Each row of a before or after table is a point. The points were changed in one or more steps. Then noise was added and the rows were shuffled. The steps act on how far a point lies along the listed directions, d1 being the first. What was done? A step turns or swaps two directions, mirrors them in a line or flattens them onto one, adds a multiple of one to another, or multiplies one. Angles are multiples of 10 degrees, from the lower direction toward the higher: turns from -170 to 170, lines from 10 to 170 but not 90. Use the fewest steps. Two steps may share a direction if one is a turn and the other turns, adds or multiplies; they go together, in the order done. Otherwise the lowest direction goes first.
In the rows, 128 means zero.

Directions:
(1): [173 107]
(2): [149 173]
Before (9 x 2):
[[ 91 123]
 [166 196]
 [125 135]
 [112 195]
 [147 120]
 [108 150]
 [200 184]
 [138 122]
 [120 110]]
After:
[[206 176]
 [187  91]
 [126 148]
 [141 102]
 [125 138]
 [132 122]
 [107 127]
 [110  96]
 [205 140]]
Steps: mirror d1 and d2 in the line at 60 degrees

Directions:
(1): [126 160 102 185]
(2): [ 98 112 180 161]
Before (13 x 4):
[[168  99 112  70]
 [ 83  88 179 139]
 [ 81 101 214 150]
 [153 127 119  42]
 [ 96 126 180 149]
 [147 129 103  85]
 [137 138  88 158]
 [146 130 112  98]
 [139 133 107  65]
 [125 157  95 137]
 [169 131  71  63]
 [158 118  89  60]
 [146 126 132  75]]
After:
[[141  96 132  58]
 [117 166  99 158]
 [102  93 153 106]
 [147 111 117  75]
 [112 133 154 129]
 [140 108 157  60]
 [105 109 175 112]
 [156  77 146  57]
 [136 123 132  99]
 [135 115 130  85]
 [126 116 139  60]
 [132 146  89 187]
 [141 102 159  25]]
Steps: multiply d1 by 1.6; multiply d2 by 0.4

Directions:
(1): [175  91 109 189 140 109 114 164  89]
(2): [102  60  79 136 108 170 144  97 137]
(3): [187 148  90  83  73 142 113 125 109]
(4): [ 84 102 149 125  64  90  84 152 122]
(5): [120 118  91 100 140  49 170 109 111]
Before (13 x 9):
[[145 113 123 125 114 241 114 113 152]
 [129 103 103 165 152 232 168  85 128]
 [218 142 118 151 177  96 164 142  85]
 [174 124 113 178 176 132 130 158 116]
 [142  66  81 111  55 123 114 120  99]
 [112 137 116 156 153 103 160 114 110]
 [174 164 103 123 158 180 132 100 136]
 [161  88  90 186 130  76 134 165 107]
 [105  54  73 117 111 146 120 108 136]
 [209 152 139 193 202 157 140 160  94]
 [200 143  84  95 142 191 171 100  96]
 [ 96  75  96 136 112 178 156 123 135]
 [109 110  96 118 138 112 143  90 167]]
After, 13 rows:
[[147 137 122 161 172 142 135 139 130]
 [175 153 144 134 174  95 171 127 104]
 [158 103 101  92  47 111 111 128  91]
 [165 116  95 144 134 246 163  79 127]
 [204 171 103  83 143 180 172 120  89]
 [178 135 111 131 118 237 113 120 145]
 [118  95  77 117  90 183 149 118 117]
 [137  73  64  90  88 143 110 117 130]
 [126 105  87 122 122 113 127  96 150]
 [129 104  98 148 112  83 133 143 132]
 [ 94 133 100 152 140 112 165 111 112]
 [184 175 112 125 168 174 129 102 139]
 [184 165 154 175 219 174 163 138 124]]
Steps: multiply d1 by 0.4; turn d2 and d3 by 30 degrees; add 0.3 times d5 to d4
